Every row gives one point. A path goes straight from each point to the next, and from the last back to the first. The post is the endless flat space through its rows: a point in 2 columns, a line in 3, a plane in 4, and so on, so that a path can go around it. How many times does the path go around the post? Going back the other way cancels.

Post (2 x 3):
[[-35   2  11]
 [ 27   2 -40]]
Path (22 x 3):
[[ 41   5 -15]
 [-48  18   9]
 [-45  -4 -29]
 [  1 -38 -24]
 [  4   1 -66]
 [ 31  21 -88]
 [-21 -22 -48]
 [-29 -22 -21]
 [-32 -50  44]
 [ 25   1  39]
 [ 39  39 -50]
 [-21  20 -60]
 [-42 -35   9]
 [ 12 -19   0]
 [-20 -16  68]
 [-22  29   4]
 [-30  21 -42]
 [-68 -14 -23]
 [ 30 -23  -8]
 [ 43   8  16]
 [ 19   2  -9]
 [ 45 -36 -15]]
Times around: 3

Post:
[[-80 -24  18  19  15 -50]
 [-42  -2  34  -8  23  -7]
 [-21 -35  -6  16  41   7]
 [ 49  22  -2 -49 -35  27]
 [104  -2  -6 -47  26  14]]
Path:
[[-53 -11  19  49  21 -54]
 [ 12 -44  26   2   5   9]
 [ 25 -51 -21 -55   7   5]
 [-25 -35   2   5 -20 -35]
 [-19 -23  33 -47   4  24]
 [-49  -1  -8 -27 -19  -8]
 [-71   1  -1  23  -4 -16]
 [ -1  -4  21  22  46  30]
 [  7 -37  -5  -5  11 -10]
 [ 23 -34 -17 -40  22  90]
 [ 12 -44 -53  14  54  51]
 [ 46  27 -16  12   8  26]
 [ 19   1  48  -2   0  18]
 [ 19 -39  23 -56   3  26]
 [ -9   1 -15 -38 -49  20]
 [-49 -27  -1   5  22  83]
 [-53 -25 -43  10  44  57]
 [  9   4  21  17  90 -22]
 [ 42  10  48  -2  11 -35]
 [ -7 -57 -20  19   4  40]
 [-26 -11  29 -30  47   4]
 [ 36  35  -7 -42  -2 -34]
 [-16 -20  -2  39  54  17]
 [-30 -37  22  36   7  29]
 [-26 -35  18 -43  -2  36]
 [ 23 -45 -41 -41  41  39]
 [ 25   8 -34 -11 -29  21]]
Times around: 5

Post, 10 rows:
[[ 43  35  -3  30  49 -27  23  16   6 -23  -3]
 [ 59  29 -24 -18  28  32   7  13 -33  17 -12]
 [ 16 -41  68  10 -32  15   1 -39 -10   1  30]
 [-36 -10 -21  -8  -3 -63  52  -5  49  48   4]
 [-42  17  38 -42 -10 -22 -28  21  17  50  17]
 [ 24  13  40 -12 -47  11  23 -16  -7 -41  36]
 [ 17 -16  28   7 -39  38 -12 -46 -38 -93 -22]
 [-35 -44  -3 -19  15 -58  58  52  30  41  27]
 [ -4 -15  24 -45 -18 -63  -6  27  48  43  14]
 [ 58  11  32  39 -34  59  -9  10 -21 -36 -10]]
Path, 24 rows:
[[  3  13 -22 -64  -4 -22  36 -73  22 -49  32]
 [-13   6  72 -17 -58   6 -13 -30  56  -1 -32]
 [-13  11   3 -29  11 -39   7 -11 -22 -20 -30]
 [ 29 -40 -14  15  23 -42  40  45 -15  33  29]
 [ 55 -33  35 -17 -29   1  18  20  -5 -11  99]
 [ -7 -53  38 -61 -27 -23  36 -44  23  48  42]
 [-32 -33  -7 -15  13 -13  61 -32 -10  19 -16]
 [-12 -16  27  -5 -29 -23  32  13  57   9  23]
 [-81 -68 -31 -11 -68 -36  63  12  51 -10  43]
 [ 33 -29  42  63  24  -7  32  54  -7  31  48]
 [  0 -60   4   0  -9  38 -14 -33  -6 -20 -10]
 [ 50 -24 -12   4   3  22  -1  19  -6 -56 -56]
 [ 22  36   2 -14 -40  37  46 -15 -28 -50 -35]
 [ 33   6  11  41 -46  33  27 -20 -16  25  14]
 [-25  20  38  -3 -32 -31  12 -42  36  36  53]
 [ 24 -33  17  11  61  18  13  73  23  25  10]
 [ 54   8  35  18   7  23 -10  47  21 -23  11]
 [  2 -15  48 -24 -23  14  25 -28  20  -3  13]
 [-13  36 -13   0 -26  14  14 -42   4 -15  18]
 [-28 -48  -6 -19 -32  12 -10 -52 -35 -48 -21]
 [ -6 -52  42  -3 -21  16  15  24  28  19  25]
 [ 11 -56  15 -31 -50 -51  83 -29  56 -24   6]
 [ 25  37  29   2 -29  29  72  23   7   0  14]
 [-11 -36 -10 -25  17   9  24  16  27   0  -9]]
Times around: 2

Post (13 x 14):
[[-25  45 -50  14 -12   6  21   3 -31  51 -28 -18 -45   1]
 [ 43 -10  59  -9  -8  -9  12   8  -3 -45 -33 -21   4  39]
 [-26  12 -81  25  16  35 -16 -11 -32  -1 -20 -26 -14  33]
 [-31   3 -48   5  10  11   2  -1 -25  81   9 -18 -21  48]
 [ 50  21  32  10  -4 -12  11  -1  -9 -32  28  -5  38 -13]
 [ 41 -38  22  -5 -46  -5  13  32  18 -26 -12 -20  50 -19]
 [ 45   8  26 -11 -26 -19   7  -9   3 -37 -11  37  58  17]
 [ -1 -23 -25 -18  52  -1  65   3  -2 -12  -6  13 -30  -1]
 [ 44  28   3 -37 -26  19  15 -11  26 -26   7 -28  25  33]
 [-30  10 -47  25 -16 -25 -18 -37   7  15  11 -28 -43  29]
 [ 26 -20   5 -33  56  -2 -13  22  11 -13  -6  16 -43 -35]
 [ 77  -3   7 -19 -48 -23   1  35 -16 -43  30   2  16  15]
 [ -6   9 -13 -12  79 -21  22  66  37 -15 -29  -7 -16  -5]]
Path (30 x 14):
[[   5  -16   -5  -24  -10   62   21  -22   55   -8  -66   -8   16   68]
 [  30  -35   -1   17   46  -25   48    7   32  -31  -12   13   38  -61]
 [   7   48   18   -6   -4  -65  -39   -4   59   80    4  -44   15  -33]
 [  55  -52    4    7   18   -1  -53   30  -25  -22  -46   -5   -6   13]
 [  56  -21  -21  -35  -26   35   25    9   62  -43    6   18   56    7]
 [ -26  -28   40   -1   15   -3   61  -15   42  -85  -32    5   12   37]
 [   7  -13   68    6  -44  -21   22   91    7  -19  -46  -27   -6   -2]
 [   8  -53  -57   -3  -45   29   81  -43   11  -28   35    4  -39   62]
 [  20   63  -39   50   91   29   18  -16  -45  -35  -27   37   48  -16]
 [  47   18  -24   10  -41  -44   -3  -15  -37   17   14   32    5  -33]
 [ -10   52  -11   14    1  -12   -8   35  -60   12  -20  -34    3  -14]
 [ -12  -28   -8    5  -46  -30    5  -21  -11    6   -2   -8  -31   25]
 [   8   32  -38   -1   33   19   83   -1   -3  -10   29   78   -9  -51]
 [  59   -9  -17  -30   -8   19  -31  -36    0    6   66  -10  -70  -27]
 [   5   81 -104   10    6   -5   41  -56  -25  -11    8  -12  -47   -1]
 [  40   -2    6  -17   13  -11   -9   28  -18    8   10  -45   26   19]
 [  30   58  -13   12  -21   -4   12   -6  -52  -78    8    6  -25  -37]
 [   5   94    3   -3    8  -19   69  -28   -3   29   45   -3  -47  -12]
 [  30   -8  -35   14  -53   17   24   13  -10  -33  -46   -7  -18   30]
 [  20   -1  -21   -9  -18   11   14   34   45   14  -16  -47   44   22]
 [  44   44  -32   -1  -18  -75   66   -1  -39  -37  -15   32  -17  -25]
 [ -10   22  -62   25    1   -2    6   59   20   36   -4  -62   22   10]
 [  57   41   -3   22  -32  -12  -12  -24  -19  -27   -2  -20  -52   -9]
 [ -22  -33  -27   22  -44  -29    6   -9   24  -22  -75  -63  -17  -17]
 [  35   75  -27  -30    3   29   37   29  -50   14   23   -4    0  -37]
 [  37   38   13  -14  -77    8   20   15    2   -5   19  -45    2   -5]
 [  -4  -13  -19    4    1   37   73   19  -20   56  -12   18   37   17]
 [  28   29  -59   29   58   -8   19  -29  -23   36   43   18  -45  -46]
 [  35   12  -65   24   19  -15  -26  -31   14  -60  -10  -50  -10    1]
 [  26   -8  -13   39  -25  -32   37   30  -13    0  -82    3  -27   44]]
Times around: 3

Post (17 x 18):
[[ 62 -35 -18 -15  10 -45  12  21  -1  -1  -7   1  19  24  43 -18  23 -47]
 [-75   7  36 -33 -31 -15  14 -15   0 -36  15 -43  25 -27 -11 -20 -17  15]
 [-25  -4 -10  42 -18  -6   0 -23 -17 -28  20  14   3   3 -32  -9 -14  27]
 [ 20 -18 -15 -37 -43 -31 -22  34  23 -11  14  19  33  31  15 -72  26  15]
 [ 47 -48   4 -30 -67  -3 -14  40 -36  -8  -6  27  14  10   9 -12   9  -8]
 [ 59 -46  -6 -13   1  20  20  17  14  -1  43  35  31  -3   7 -19  33  -3]
 [ 79  -8 -55  -5 -44  17 -13  36  29   7 -26  12  31 -16  18 -25  47   8]
 [ 57 -34 -27  -2 -73 -27  -1   9  18  15  15   5  63   9 -34  -3  20   5]
 [-56 -29  46  16 -21  13   1  16  17  -4 -10   0   7  19 -50  -9  29  18]
 [ 53  -9 -29 -29 -34   2 -32  22  19 -52 -13   9  52  23   1  -4  28 -26]
 [ -3  84  27 -22   8 -32 -26  36   0  16  37  10 -11 -24  -8  38 -35   0]
 [-24  43  46   8 -21  -7   3 -16 -41 -19  -6   2  10  11 -11   2  33  32]
 [-29  52  -4   1  41  12 -34  19 -34  32  12   1  41 -30 -18 -10 -19 -21]
 [  0  27  -3 -53   3 -18 -27   4  -3  39  14 -14  -9 -16   1  15 -13  21]
 [-31  13  58 -19  -1 -42 -23 -14  -6 -22 -29  14  18 -25  -5 -31 -12  30]
 [-25  10  59  32 -21   3 -29 -32  -6  -4  25 -14 -16 -10  -4 -16  21   8]
 [-17  63  29 -36  32  11  -5  15 -34 -16   2 -35 -20 -34 -83 -31  -8   3]]
Path (28 x 18):
[[   3   23    0   59   29  -20   19  -35  -22  -20   52  -43   42  -10
     9   -8   -2    1]
 [  31   99    5   -9   73    4   -8   30  -18    7   14  -16   14   -8
   -25  -79   64   12]
 [  15   17   -1   13    5   -5    7  -36  -48    1  -26  -11   35  -37
    48   -3  -18   19]
 [  17  -32   18   17  -66   55    1   18   28  -30  -23   23  -16   45
   -62   12   62   27]
 [ -28  -10   69  -34   21  -49   21   -9  -28  -63  -34   19   -7   46
   -22  -38   13  -42]
 [  60  -20  -66  -13  -29  -61  -15   51  -29  -11   21   98   64   30
   -11   49  -28  -46]
 [  38   75  -49  -34   41   -9  -18   -6   73  -39   14   16  -14   -4
   -23  -75   40   23]
 [ -16   12   26  -43  -17  -27   17  -31  -19  -14   20  -36   60    3
   -41   31  -36  -26]
 [ -73   26   33   12  -45   56  -25   56   41   62   40    3   17  -20
   -62  -81   16   19]
 [  -6   12   24  -17    7   38   26   -5  -21  -19    2   23  -12  -14
    -5  -70   66   42]
 [  40   46  -44  -15  -42   -3  -32   39  -84   27  -23   59  -51   12
    32  -28   31   65]
 [  61  -75   10  -29  -35  -71   17   29  -44  -31   58   -3  -45   48
    85   17   -7  -42]
 [  47   23   23   -8   51  -23   13   40   44  -37   14   19  -10   -3
    16   10    0  -14]
 [   5   10  -30   51   21   32  -10   -7  -30  -35  -41   58   77   52
    40   28   25   -5]
 [  16   13  -15  -12  -21   10   -8   -1  -23   56   11  -21   -8  -12
     4   -1    2   -5]
 [  27   14   -8    6  -19  -47  -20   33    7   36    6   19    4   11
    28  -31  -19    8]
 [ -10  -47    4   12   26   -4    1    1    5  -44   43  -48   37   29
   -17  -21   18  -35]
 [  -1  -14   31   32  -26  -28   11   25  -25   11   50   26    7   42
     7   29   38   -3]
 [   4  -17  -23    8   27  -46    4   -7   -9  -52   13   -2   -3   50
   -51  -14   -4  -62]
 [ -26  -36  -34   35  -88   -6  -53   22   55   45   -7   29   77   33
   -97  -40    9   -7]
 [  17  -24   68   -8 -106  -14   -6  -23   43    0   19  -43  -13   11
   -32   53   34   24]
 [ -34  -27    5  -55   -3   27  -26   52  -12   21  -28    8   27   14
     9  -64   18   66]
 [ -26  -71   84   -4    2   58  -24   -9   21  -38   -1  -44   -4   11
     2  -18   33  -12]
 [  12   24   57   19  -24   -8  -10  -67  -72  -17   -4    2    5   14
   -16  -27   28   42]
 [ -31   -7   -5   67    3  -17    3  -19   -9   15  -82   56    0   14
   -70  -51   12   43]
 [ -18   36   59   28  -55    0  -14   -7   36   58  -13  -13  -41  -52
    10   57   35   26]
 [  49   -1   30   44 -104  -31  -26   -6  -26   39  -30   30  -39    8
     4   29   13   22]
 [ -39    6  -19  -25   30  -15   42    1  -35   20    9  -65    9   44
    38  -43    1    9]]
Times around: 0

Post:
[[-11   7  28   3  24  -4 -25 -18   5  -7  -5 -26 -39  13  -5 -42  -5  18]
 [-28   3  14  -3  16 -10   8 -28  16  45  30  -1  -9  13 -45 -29  28  32]
 [-42  -3 -46  61   5   3  22  42 -21   9 -15 -19  10  32  19  -7  41 -21]
 [  1  -2  11 -46 -29 -13 -28 -22 -49   7  14  75  12 -35   3 -59  -1  14]
 [ 22  23 -21  26   2  32  27   0  17  30  30 -12   2 -18  15 -25   8  -6]
 [ 20  -1 -30  38 -17  16   8  42  20   6  -2  -1   2   4 -14  41  52  29]
 [  9 -30 -11  -1  10 -18  17  19  16 -29   2  45  10   3 -25 -10   5  69]
 [-30  28  19  36 -38 -33  37 -15 -39 -13  -1  -1  24   9  -6   4  24   9]
 [ 15  33   3  -9  16 -30  -1   2 -39   9   9 -52 -17  37   1   1  26 -18]
 [-46   6 -13 -43  11  -3   6   7  31  48  27  -3 -15   8  25 -24 -17 -18]
 [-40  -3 -14 -13   0   3  10  34   0  -8  27  30  33 -24   0   1  14 -21]
 [ 27  -9  10 -52  -7  44  12 -21 -31 -20 -43  13   5  23  -3   1  19 -26]
 [-75 -27 -52  32  40  -6  -7  36 -10   2   9 -47   7 -20  46 -12  48  35]
 [ -4  40 -17 -22   7 -31  23 -20   0  15 -34 -30 -13  -5 -26 -11  57 -14]
 [ -3 -23   0  12  31   2 -37 -55 -18 -30  13  14 -34  10  -4   7 -24   4]
 [ 16 -38 -26   4  -9  15 -10  -4  19  37   2 -55   6  -1  26 -61  -8 -32]
 [ 21  19  19 -24   7 -19  18  -2  42  -2  60 -33 -32   3  32 -11  43 -24]]
Path (27 x 18):
[[ -33    6   13   97  -31   16   12  -37  -43   61   85  -69   -2  -15
    20 -114  -10  -48]
 [ -34   46   27   -8   -3  -32   66   36  -13    7  -16   20  -21   55
    -4   -8   42    1]
 [  39   35   20  -13  -24  -28    0  -41  -13   58   64   62    3  -11
   -19   19   -6  -16]
 [  40   29   22   26    9    3   54   31   52   26   12    5    5   43
   -60    0   28   22]
 [  75  -15   36  -18  -19   12   43   14   52   31   28   12  -36   10
     6  -48   62   17]
 [   6   -4   43  -34   22  -27   26  -32   24   36   21   43  -36   17
     0  -49   41    0]
 [ -49  -14  -18   69    8   61    3    1   -5   28   34   11   25   -9
    45   14   60   -3]
 [  37   27  -22   11   16   36  -12   69   11   -9   45  -45    3   19
    18   28    7   -4]
 [ -19   45  -22    5  -58  -14  -13   17  -26  -12  -26  -27  -19  -13
    15   32   -5    4]
 [ -34   37   16    0  -42    7   -7  -25   15   -4  -11   12    1   29
   -42   24  -43   20]
 [  37   16   12  -12   25   -9   16  -61   -5    1   -2  -37   -7   94
   -18   -9   11  -51]
 [ -18  -38  -26  -18   16   15  -56  -28   14   31    9  -15  -19  -13
    20  -77  -44   10]
 [ -17   27  -18   44    3   -7   33   16   10  -22  -26  -41  -18   12
   -61   60  121   18]
 [ -20    8  -17    2   20   -3   15   -4  -39   42   11    1   -7  -16
    33  -68   -1  -13]
 [ -10  -11  -10    4   55   38   16    2  -40   52   -8   49   19   26
   -51  -19   31   21]
 [ -41  -29  -18   48   37   23   12   14    4  -41  -24   18   25  -15
    52   -9    7   21]
 [  39   17    2  -20    6  -19   47    3   17   48   75   63  -12  -14
    21  -72   29   18]
 [   3  -19  -35   -2    1  -10   53   -1  -31  -17  -40  -39   -6   50
    10    7   -1  -20]
 [   0   39   17   -1  -41   -4    7  -12  -26   23   22  -14    0   14
     6  -27   -9  -21]
 [ -28   -4   16  -24   -4    0  -45  -10  -20   21   14   -4   15   33
   -47  -37   31   33]
 [ -37    8    3   15  -32   23  -39    4   51   37   44  -63  -15   -2
    24  -18   58   20]
 [  63   37  -25  -19  -12   -4    8  -29    9   -6   10    9  -56   -3
   -23    5  -11  -73]
 [ -33   35   -5  -44    0  -42    0   -5  -17   19   43   -6  -29    7
   -24   38   28    5]
 [  34  -17    9  -19   -5   -3  -23  -53   30  -14   48  -26  -18   -4
    11  -31  -45   -8]
 [  -1  -20  -12   43  -10    3  -47    2   -3   17   10   -8   31   34
   -31   17   18  -39]
 [ -37  -10    0   74   53    3  -17   15   30   28   31  -69  -17  -13
    26  -71   16   27]
 [ -20  -19   47  -54  -64  -70   24  -20   32   46   40    4   12    1
    19  -65  -45    0]]
Times around: 0

Post:
[[-39 -57 -12 -38  26 -30  29 -22   8  11 -45  21  22   0   7 -32  24   1]
 [-52 -28 -24 -13  26  -6  -3 -46 -19   6 -34  21 -14  28  33  23   0   7]
 [ 34 -41 -29  58   5 -23  17  36  -7  30   9  -1   7   0  30  20 -18   7]
 [ 57  10   8   1   7  15   4 -14   8 -34  20  34 -45   3 -23 -24 -10 -77]
 [-30 -36 -15 -54   3 -21 -46  -6   4  31 -32  48   2  -2   1  33  35   3]
 [  0 -55 -28 -18  20  27 -24 -66   6   0 -24   7 -12  -8  -6 -11  21  33]
 [ 11  -2   9  73  11 -18  44  21  39 -10  28  26 -23   7 -17  19 -16  26]
 [ 40   2  30  27  28 -15  44   2  -3 -16  14   9 -17 -54  45  11  12  18]
 [ 27   9  45  37   3  -1 -13 -18  39   8  27 -28 -13  -9  -9   5   7 -60]
 [ 61   8  23  54  -4   8  44   7  52 -36 -13  20 -53  -4  70  -3  16  20]
 [ 14  44  16   7  20  19  -7   9   8  -3  13   3 -46 -10 -12 -68  17 -67]
 [ 75  53   3 -32 -20  22  26 -33  14 -12  23  -3 -49   8 -29 -33  33 -62]
 [ 18 -29 -10  60 -41 -17  35 -30  25 -14  20   3 -48 -31  37   6  22 -12]
 [-18 -37 -16 -54 -19 -16 -30 -19 -10   7 -17  10  11 -20  26  -7 -47   9]
 [ 10 -52  10  23 -13 -27  36  56   2 -12 -11 -26 -62  -7   8  29  16  -9]
 [ -6  12   2  63 -18  40  62  42  19 -46  -6  23   9   6  -1  -6  38 -12]
 [ 40  -2  54  15 -31  29   6  -1 -12  26   4  12 -51  13  -7 -13  19 -39]]
Path:
[[  6  33  47 -11  11 -33 -45  -6   1  31   2 -33 -29   0  89 -10  -6 -31]
 [ 49  82  43   7 -13  23  69  51  -9  16  70  42  26  10 -26 -44  28 -28]
 [-88 -78 -22   5 -17 -39 -19  19  32  61  -8 -35  60  -1  19  41 -26   2]
 [ 24  -4 -11  16  16  36  13 -91 -19   9  -4 -39   4  21  35  -3 -80 -26]
 [ 41   3   5   1  24  50 -11  -7  45   9  31 -10 -28   7  -6 -39 -49  -7]
 [-55  12  65  44  67  72  19   8  14 -20  -6  -8  40   3  13 -27   5  56]
 [ -8 -19 -58  22   2 -36 -36  17  43 -21  36  17  53  -7 -14   7 -19  27]
 [ 21  22  61  -2   5 -45  68   3  11   9 -13 -54 -12  -9  32   5  10  -2]
 [ 32 -41 -27  10   1 -29  -4   5 -13  15  -4  -4 -18 -29   4  35 -16 -83]
 [-15 -53 -39  60 -41  19  34 -14  47 -18  -1 -25 -27  26  11  28 -36 -13]
 [-41 -67 -37 -21 -24 -23   6  19   4  42   8  10  -3  28 -17  30  49 -34]
 [ 17   4  -4  18  15   5   5 -26  60 -39  -7  56  -7 -19  50   9  62   6]
 [-16  37 -11  37 -56  19 -21  32  -1  15  75 -33  -8 -22   7  59 -43 -54]
 [ 40 -41  -7  80  -4  28  82 -74  94 -12 -45  64 -15  -8  79 -12  48  10]
 [ 38  14 -39 -36  28 -46  16 -46 -46  -3  12  36 -99 -27 -22  56  21 -28]
 [ 63 -60  58 -48 -34 -42  -1 -37  -4 -21  -9 -19 -67 -38 -16 -13  46  -4]
 [-17 -91 -17  17 -14 -35  59   4   1  -1   5  -8  33  37 -25  15  53  30]
 [ 26 -51   3  -9  -2 -27 -15 -11  58  17  21  -1 -11 -29  62  34  18 -40]
 [ 20 -16 -43  21  10   0  47  18 -35  -7   1  58   5 -33  29  -3  27 -57]
 [ 75  11  13  -4  11  -3  59   9 -25  14  -8  38 -92 -25 -41 -26  49  -1]
 [ 95  30 -22  39 -51 -11  26  34 -57  44  30   3 -50  32  18  25 -30 -50]
 [ 41   3 -36  12  37 -11  44  55 -17  10  -5   4   3 -27 -21   0 -24 -16]
 [ -1  27  57  20   3 -20 -18  55  -5  34  58  14 -32 -51  11   6 -25 -83]
 [ -1  27  86  -9  -4  29   3   7  60 -42   0 -28  -2  -7  10 -29  30 -48]
 [-22 -37  73 -19 -14 -43  61  -1   1 -40 -21  -6 -44  -8   8 -24  51  -2]
 [  5 -14  83  46 -32   5  -6  29  12  13  -8 -26 -39  22   1   9 -37 -12]
 [  5 -14   0 -15 -45  16 -14 -49  26   5 -19  33 -68   4  -1   4 -19  21]
 [ 59   9  23  32  26  25   2  33  -4  57 -26  81 -20  22  -3 -31 -34  30]
 [-69  -5 -23   5  -3 -50 -12  36 -16   2   1   3  57 -29 -36  -5  18 -44]]
Times around: 0
